Every row gives one point. To make a cloud, some directions were put in groups of two or more. Within a group, all points are equally far from the middle, so they leave a hole (a ring in 2 directions, a hollow ball in 3). The other directions are filled evenly. Then the cloud was stretched, turned, moved and blurred a little. How many holes are there, and how many directions does each take, smallest first?

Cloud (22 x 3):
[[-40 -29  -4]
 [ 15 -49  19]
 [-18  -9 -46]
 [-29   5 -34]
 [  0 -46 -34]
 [ 38 -25  -5]
 [ 15 -18 -50]
 [ 23  17  -7]
 [ 35 -27 -33]
 [ 37 -11  -1]
 [ -5 -33  37]
 [-25  25 -21]
 [-43 -21   9]
 [-35 -27  25]
 [ 38 -30 -26]
 [-33 -41   2]
 [-10  -3  36]
 [ 14 -20  31]
 [ 23   1  17]
 [-38 -13  25]
 [-16  13 -43]
 [ 20 -55  -8]]
Holes: 1 (3)

Cloud:
[[  9 -25  29  35]
 [ -7 -43   4   5]
 [  8 -35  14  32]
 [-31 -25  -1 -35]
 [ 57  43  29 -16]
 [ 41 -11  20  34]
 [ 20 -25  31   5]
 [  1  12  44 -10]
 [ 13 -16 -25 -17]
 [ 27 -22  24 -29]
 [ 30  11   0 -66]
 [-11  30  20  -2]
 [ 34  18  18 -64]
 [ 59  25  37   4]
 [ 26  34   0 -57]
 [-16  22  19  15]
 [ 37   9 -12  28]
 [  3 -11  35  44]
 [ 49   4   0  29]
 [ 42  49  11 -27]
 [  6  26 -13  16]
 [ 22  14 -20 -43]
 [ 19  -4  44  25]
 [ 27  46  11  20]
 [ 18 -26 -15  14]
 [ 37  12 -11 -49]
 [ 27  -5 -22 -20]
 [ 33  38  16  41]
 [  3  28 -12   6]
 [ 46  41  -3 -15]
 [-34  -7  12  12]]
Holes: 1 (4)

Cloud (54 x 6):
[[  0  -4  10  15  14  44]
 [  6  20 -22  40   0  40]
 [  8 -29 -54 -19 -17  18]
 [ -8  17  41  -8 -30  -9]
 [ 52  18  20  30   7  11]
 [ 59  -5  14  16  15   9]
 [-24  33 -38  23 -49 -20]
 [ 32  -5  28  -8 -26  40]
 [ 10  11 -42   7 -67 -29]
 [ 18  -5 -33  37 -59 -17]
 [-12 -50 -34   9 -16   7]
 [ 57   2 -27  20   8  -7]
 [ 11  33  42  11 -27  -4]
 [  6 -20  -7  -4 -82  12]
 [ 17  24  29   4 -38  35]
 [ 30  25  15  35  24  -1]
 [ -7   0 -57  20 -56 -17]
 [  3  -6 -14 -25 -18 -50]
 [ -3  -1  -5  18  17  44]
 [-36  -5  10  -6 -26  21]
 [ 19   9  -3   8 -58 -48]
 [ -2  41 -41  -8  -2  19]
 [ 34   7  -8 -20 -68  -1]
 [-38 -18 -15   8  -7  13]
 [ 21  -3   9 -10 -62 -37]
 [  1  18 -33  17 -27 -52]
 [-38  -9 -34 -26 -42 -10]
 [-18  37 -33  32 -21  18]
 [  2  27 -37  29   6  31]
 [ 18 -29  -3 -14 -20  51]
 [ 27  10 -24 -18 -70  -4]
 [ 15  19  38  15   8 -11]
 [-15  11 -15 -33 -53 -39]
 [ -6  12 -30 -23 -39 -48]
 [  3  27  -7  49   1 -15]
 [ 40 -23  16  11 -52  12]
 [-35   1 -10 -23  -1   0]
 [ 50  33 -32  21 -18   3]
 [ -4 -35 -48  29 -31   7]
 [ 50  10 -33 -16   3 -15]
 [-11  40 -35  33 -15  18]
 [  8  20   7  16  -9 -50]
 [ 48   3  -3  16  36  11]
 [ 24 -46   9 -14 -13 -13]
 [-21  32 -18  33 -38  24]
 [-22   0   6  39 -56   4]
 [ 20   3 -43 -10 -33 -43]
 [ 39  32  27  30 -19  17]
 [ 44  -8 -13  -8  35  11]
 [ 37  -4 -32  37 -46   5]
 [ 40 -14 -36  14  25  18]
 [ -4 -40 -44 -20 -26  17]
 [ 38   9  21 -17  28   8]
 [  8  49 -16  44 -12  -4]]
Holes: 2 (2, 4)

Cloud:
[[ 31  -6 -10 -34   1 -41  17  11]
 [  9 -40  25  44   2  -7  13 -17]
 [-47  -8   6  16 -26 -28  15 -14]
 [ 58   2   7  39 -33   4   7 -35]
 [ 30 -11 -14  48 -28 -20  10  -6]
 [-24  19  40   7  20  38  -8  48]
 [-22   3  17 -20   5   4  45 -68]
 [ 59 -38  19 -10   1  27  25 -14]
 [-25 -29 -15  12  22  -6 -16   2]
 [ 50 -37  39  30  11  21  37 -57]
 [ -9   9  19  14 -38  26  19  67]
 [ -8 -12   8  14 -10 -61 -10  51]
 [ 30  17 -11 -22  24 -36   1  12]
 [-13 -49 -21  23  19  28   1 -32]
 [-12  -7  34  31  52 -28  -3  -6]
 [ -2 -26  56  32 -17  24 -32 -17]
 [  6   1   1  45  16  -5  -8 -33]
 [ -8 -25  30  58 -36  -2  39   7]
 [-27 -41  17  48 -19  20  51  19]
 [-15  66 -14 -25 -39  17   7  12]
 [ 27  -1  21  16  23  19  44 -34]
 [ 29  34  19 -12  -4   8   0   5]
 [-18 -25  17 -32  42  10  26  16]
 [-56  -5  14  19 -12 -34  26 -13]
 [ 25  -5  28   9  -2  11  49 -27]
 [ 16 -26  77  -3  15  -7  38  -8]
 [ 53   7  14   2 -21 -11  32  32]
 [ 22  11  24  46 -42 -10   2  -3]
 [ 18 -57 -34  20  -4  -3  -3  17]
 [  6  29  48  -3   5  50  -4  21]
 [ 28  15  -5  -5 -20  53 -53  14]
 [ 38  38  11  -5  13   3  -2  47]
 [ 35  18  -3 -28 -34   1   0 -18]
 [ -9   1  22  39 -43  49   0  20]
 [-48  17  -8  39  17  -3  -3  -4]
 [-19 -24 -12  30 -45   6  23  18]
 [-20  -4  13  44  20  24 -19  -3]
 [  7 -16 -41  29 -51  26  34  29]
 [  6  39  41  10 -27  37  39  25]
 [-27   6 -21 -10  61  14   1  27]
 [ 33  -2  -4  36 -13 -51  16  32]
 [-24 -20 -33  10  19  17 -28 -35]
 [ 28 -45  14  -4  12  55  25 -16]
 [ 29 -45  81   5   3  -6  22 -27]
 [ 27  21  40  12  22  67   8 -44]
 [ -6 -33  19  37 -25  -5  20 -31]
 [-28  57  21  17  11   8  10 -63]
 [-26 -11  32 -14  -8  62  27 -31]
 [ 46 -21 -16   7 -24  45   8  20]
 [ 22  22   5   5  16  37   1  33]
 [  8   6 -14   1  21 -22  64  -3]
 [-52   3  -3 -18  -7  10  35  30]
 [ -3   8  78 -18  24  60 -16  -3]
 [-44  27   3  35   6  -6 -12 -23]
 [-19  -4 -33  -5  28  32  53 -24]
 [-16 -10   6   4  41  31   1  27]
 [ 25 -20  13  42  15 -24   6  -5]
 [-23  23  39  36 -25  11 -27 -25]
 [ -4   0  -2 -47  24  20 -10 -24]
 [  3 -40  -5   4 -21 -29 -26  24]
 [  9  28  13  22  45  -3  46  -3]
 [ 37  14  -6   4  12  35  16   3]
 [  2  13  17 -12 -26  32  26  21]
 [  6 -17  55  40  11 -11  21 -15]
 [  3  34 -26  30  14 -24  53 -21]
 [  0  -5  20   6  35 -59   5  14]
 [ 22   0  24  24  25  -2  65   3]
 [-25 -10   7  46  -1  50  -8 -46]
 [ 42  14  10  36  23   1 -11 -35]
 [-31 -15  33   6 -48 -10 -18  -8]
 [-20 -41  53  26  20 -11  -6  14]
 [ 21  35 -12 -18  10 -17  13  37]
 [-18   5  24  28 -80  25  -9  21]
 [  8  -5  -9   1 -26  37 -35  14]
 [-25  22  49  14 -33  62 -31  15]
 [-46  57  17 -14 -18  42   8   9]
 [-27  51 -12  -2 -50  46 -20  12]
 [-47  22   9  37   3 -44  53   2]
 [-46  16   1  31   2 -42  15  22]
 [-25 -22  39  24   8  29  16  44]
 [-47  20 -17 -11  20  34  -3  -5]
 [ 51 -10  -6   0 -17  25  34 -33]
 [-45 -12  26  34  -1 -17  19   9]
 [ 22 -39  22  42 -25 -30  10  38]
 [-49 -13  31  36 -15  32   8 -48]
 [ 26  16 -12  -4  19  56   2 -41]
 [ 18  40 -14  17  -6  25  48  10]]
Holes: 1 (2)

Cloud:
[[  1  -2  21  36 -35 -14  -5  14]
 [ 13  15   9  34 -27  27 -63 -15]
 [-26 -25   2  46 -35  -5  11  -3]
 [-25  10  16  14  20  -5 -61 -75]
 [  9  17  -8  42 -26   3 -77  -5]
 [  2 -12 -21 -44  -4  29   7  -8]
 [ 46  21  10 -54 -16  21  11  32]
 [ 21 -66  28   0   9 -14  30  19]
 [ -6  44 -56  -2  -1 -21 -16 -34]
 [-18  33  45  25 -25  53  58  -8]
 [ 18   2  42  -5  27  27  45 -20]
 [ -1 -11 -13 -11  33  27  11  -8]
 [ 10  14  32  27 -38  41  58 -48]
 [ 17   6  -7  13  19 -14   2  -2]
 [  6  38 -36   9  45  -3  21  -2]
 [ -7  26  25  -2  -3  29  29 -72]
 [-40   7 -29 -10   8  23  -1  14]
 [ 40  36  -9 -38   6 -13  26  13]
 [ -9  33  52 -20  -7  22 -22 -22]
 [-43 -18  -1 -20  28  -7 -23 -43]
 [ 30  23   3  -4 -10 -52  16  11]
 [  5   9 -17 -36  17  -9  82 -35]
 [ 37  22  30 -39 -43  30  46  39]
 [ 26  10 -25  18  32 -40 -46  -1]
 [-19 -28   4  -3 -38 -34 -17 -66]
 [ 13 -20 -13  -9 -49  48  64 -21]
 [ 18   8   3  12  55 -53 -36 -35]
 [ 15 -37 -22  18  39  -5  19   5]
 [ 69  30 -10  10   1  26  17 -19]
 [ 11  15  14  -6  44  13  -5  41]
 [  5  32  -2 -39 -27  -3  26  28]
 [-17  18  -6 -17  43  38  16 -27]
 [ 31  66   6 -43 -23 -13  40  12]
 [ 21 -18  15 -12  -8  42  17  23]
 [ 14  22 -30  35   0  -6   8  21]
 [  0  18  -9  24 -40 -16  -9  -3]
 [ 27 -36  -6   2 -24 -31 -13 -22]
 [ 48  34  16   4 -13  22 -16  21]
 [ 28   4 -38 -41  52 -24 -39 -16]
 [ 51  22 -32 -30  -9   9  45  35]
 [-12  -3  38 -23  18 -25  -7 -13]
 [  5  27  37  -8  42   2 -55  22]
 [  0 -10  -2 -33 -18  17  22  31]
 [-11  -3  18 -14 -22  50   7  22]
 [ 52  29  44  21  -1   7   6 -47]
 [  7  -5 -18  13 -44  -8 -43 -29]
 [ 50  -3  14  19  -3 -35  23 -27]
 [ 28  -9 -14 -53   4 -12  18 -33]
 [  2  32  -2 -12  -6  44  58  12]
 [ -2 -29  -1  25  20  25 -13  28]
 [ -4 -29   7 -19 -30  32  28 -24]
 [ 24  20 -43 -13  57  26  13 -40]
 [-12  -8  -1  -6  57  34  -7 -11]
 [-59  -7  18  -3 -14 -14  37  -7]
 [ 36  25  14   6  34  23  78  -5]
 [ 24  37  -2  -5   5   3  23  30]
 [-14  11  45 -39   1  25 -45 -29]
 [  9  35  43  10 -33  64  32   6]
 [ 71   3  16 -22 -10  -6  15  -7]
 [  2   3  58   5 -13  56  19  18]
 [ 30 -15 -20 -17  45   5  -3  35]
 [-21  -7 -23   4  45  -5  -7  13]
 [-19  34   0 -21   5   2 -11 -79]
 [ 15 -41  24 -32  17 -62 -39   1]
 [  4   0  -4   8 -15 -36  35 -40]
 [  3  25 -13  23 -13   9 -55 -31]
 [-36   2  -6  18  10  -8  25  23]
 [ 18  11 -26   9  45  16 -26 -66]
 [ -2  57  21  -3  22  15   4  -2]
 [  2 -19 -24  43   9  13   7 -13]
 [ 32   5  15  11  19 -22 -22  28]
 [ -6 -10  50 -11  28  -3 -15 -16]
 [ 11   8 -24  15   2  64  26 -45]
 [-19  27 -26  -8  13  38  27  20]
 [ 14 -13   0  12   3 -23 -30  17]
 [ 18  42  -7  29   4  49  42 -16]
 [ 16 -44 -11 -18  28 -30  29  19]
 [ 58 -19 -14 -22  15  -7   3 -39]
 [  1 -39  19 -15  16 -58  39  14]
 [ 44  12 -23   5  22  -5  57 -68]
 [  3  -9  -1   4  16  56 -30 -37]
 [ -3 -35 -22  -9  32 -16  29  47]
 [-20  23 -19 -15   9  -2 -34  20]
 [  9  23 -57  13 -32  -4  24 -32]]
Holes: 0
